Each row is a point. The points of each table are mixes of a few directions, plus a little noise. Count the directions of each table, and those that both share. Where both have some left over, give the other angles between the two spaces (their principal angles), to ten degrees, smallest first.
In the rows, zero is written as 128.

First (5 x 2):
207	142
95	122
118	126
162	134
59	116
Second (4 x 2):
102	123
208	142
69	118
134	128
Directions: first 1, second 1, shared 1

First (8 x 6):
80	174	189	143	144	79
71	128	157	184	68	56
136	135	131	112	149	142
141	160	145	90	188	154
152	107	99	120	122	153
175	85	71	111	117	178
129	165	155	100	180	137
139	70	77	160	57	128
Second (8 x 6):
48	74	122	73	125	147
126	142	78	166	139	119
140	151	143	122	109	139
172	108	194	112	139	113
32	131	53	107	103	161
228	156	152	187	154	92
121	154	104	134	111	140
163	108	176	122	143	113
Directions: first 2, second 3, shared 0; angles 70, 90

First (8 x 11):
147	172	17	164	128	169	187	114	119	189	105
129	130	125	129	129	128	130	127	127	130	127
132	135	108	134	127	135	138	126	126	138	124
120	112	167	116	130	114	108	133	130	107	136
124	120	151	121	127	120	116	132	130	115	133
141	159	54	152	127	155	167	120	122	169	113
108	80	249	90	132	85	65	141	137	63	152
124	117	155	119	127	119	114	130	130	113	133
Second (9 x 11):
145	98	101	151	113	116	108	106	121	97	115
141	109	121	92	121	127	121	89	150	148	127
130	78	138	149	118	147	129	138	101	141	92
117	238	143	17	180	168	127	182	188	145	143
166	104	155	183	136	86	161	157	92	144	117
123	133	104	133	119	127	110	132	118	98	135
151	89	131	149	121	114	132	103	127	136	110
72	188	138	142	140	151	133	123	159	107	152
107	115	119	137	104	116	130	125	95	136	160
Directions: first 1, second 6, shared 0; angles 90

First (9 x 18):
86	80	81	103	201	184	154	169	80	104	146	95	210	109	138	121	148	81
76	109	76	98	181	156	160	144	88	103	153	118	211	111	144	115	118	81
134	144	149	147	80	105	128	110	144	115	127	113	89	161	110	104	119	128
128	145	136	136	100	108	128	111	139	122	130	130	110	143	123	115	115	128
157	176	185	171	14	61	116	78	178	117	119	119	22	191	92	91	103	151
118	139	89	88	192	140	123	130	117	164	127	198	191	60	176	183	112	144
134	106	113	113	180	160	121	155	113	149	122	140	161	91	146	161	150	137
191	150	203	178	38	87	95	106	180	140	102	114	7	177	91	118	141	174
130	106	119	119	164	155	125	151	115	136	125	127	149	108	136	145	147	128
Second (8 x 18):
177	162	57	95	45	96	119	138	131	107	160	74	24	75	126	205	23	115
135	171	208	130	82	98	108	88	122	74	143	108	87	132	120	121	96	158
72	109	157	150	206	162	146	119	110	133	109	173	238	166	128	68	217	117
161	109	91	117	100	120	125	152	147	152	133	106	72	108	133	158	87	130
99	141	101	127	155	141	141	123	106	115	131	143	180	128	127	124	152	102
117	113	130	174	160	156	133	137	129	151	93	149	166	177	98	92	235	114
101	74	170	128	162	145	143	141	129	128	131	114	165	154	139	73	136	128
162	143	111	107	114	106	110	127	149	163	126	158	91	84	152	183	82	158
Directions: first 3, second 5, shared 2; angles 50

First (10 x 32):
48	72	74	158	140	133	210	166	134	182	119	112	87	109	119	77	74	202	134	122	179	101	138	143	197	151	42	173	112	191	135	206
181	120	154	169	89	120	170	129	56	102	74	204	170	171	173	72	99	158	138	82	172	99	120	119	115	144	183	127	134	106	181	106
140	121	129	150	159	137	101	102	96	75	127	129	112	139	149	128	159	101	114	134	144	102	138	109	162	125	210	148	181	105	163	59
107	124	122	112	141	128	132	122	169	220	137	123	177	67	100	128	100	103	160	95	114	172	168	121	111	145	67	85	58	134	41	157
64	153	97	79	174	122	77	132	224	129	184	53	70	75	82	207	172	94	124	168	80	162	135	143	155	100	70	167	147	177	98	146
153	155	152	119	54	134	69	129	157	115	153	102	88	173	117	178	102	167	104	170	97	141	47	155	65	124	80	97	86	117	116	193
168	152	152	98	126	107	168	140	103	118	101	173	193	134	138	107	160	100	143	106	111	140	153	123	90	113	161	113	142	114	142	93
106	137	117	174	121	129	36	95	178	92	146	110	55	109	133	191	100	139	130	110	154	126	96	130	176	138	126	184	139	160	145	133
162	133	146	105	109	105	230	168	76	132	79	191	199	155	145	64	138	142	144	103	130	123	148	132	91	119	138	117	135	125	162	125
150	113	138	117	167	164	87	95	87	113	162	84	128	149	124	128	177	74	88	190	101	115	138	105	117	123	203	68	144	52	97	62
Second (11 x 32):
128	195	163	58	127	64	176	189	163	110	112	166	171	136	108	116	169	104	163	92	87	141	152	140	73	103	115	135	143	156	146	108
71	137	122	88	132	96	199	194	166	173	131	119	128	128	92	88	114	156	148	118	116	124	144	146	113	132	45	125	98	171	107	177
162	81	112	125	114	179	162	102	80	202	127	118	181	112	131	112	114	133	109	168	116	160	132	125	102	131	102	60	77	85	70	174
140	98	115	183	135	154	94	87	93	99	123	129	101	130	157	132	117	134	112	129	169	106	118	113	177	139	181	151	153	113	155	101
125	194	138	47	153	85	127	151	196	113	138	131	160	86	100	183	198	67	154	119	64	181	159	139	97	84	109	153	158	163	123	107
100	31	72	240	147	189	114	70	76	156	121	113	76	103	164	104	57	176	109	124	222	90	126	107	240	172	146	160	124	126	134	145
131	174	163	118	84	116	30	123	190	117	166	98	87	153	102	183	104	130	126	137	95	139	74	139	73	136	98	94	81	116	91	151
139	98	116	156	140	126	205	128	80	155	78	187	187	105	156	71	110	135	155	74	172	123	172	114	157	140	147	145	133	138	148	115
162	165	170	127	75	137	16	102	157	105	167	97	93	169	115	186	111	124	105	159	93	137	61	134	63	134	132	72	86	83	94	138
91	92	75	122	208	134	205	140	93	91	112	121	115	100	144	103	197	113	116	151	150	106	184	122	223	99	171	212	231	165	196	82
158	145	162	142	93	128	82	121	110	87	134	130	106	184	137	130	119	138	111	139	126	102	85	126	94	137	166	100	123	91	142	111
Directions: first 6, second 6, shared 5; angles 50
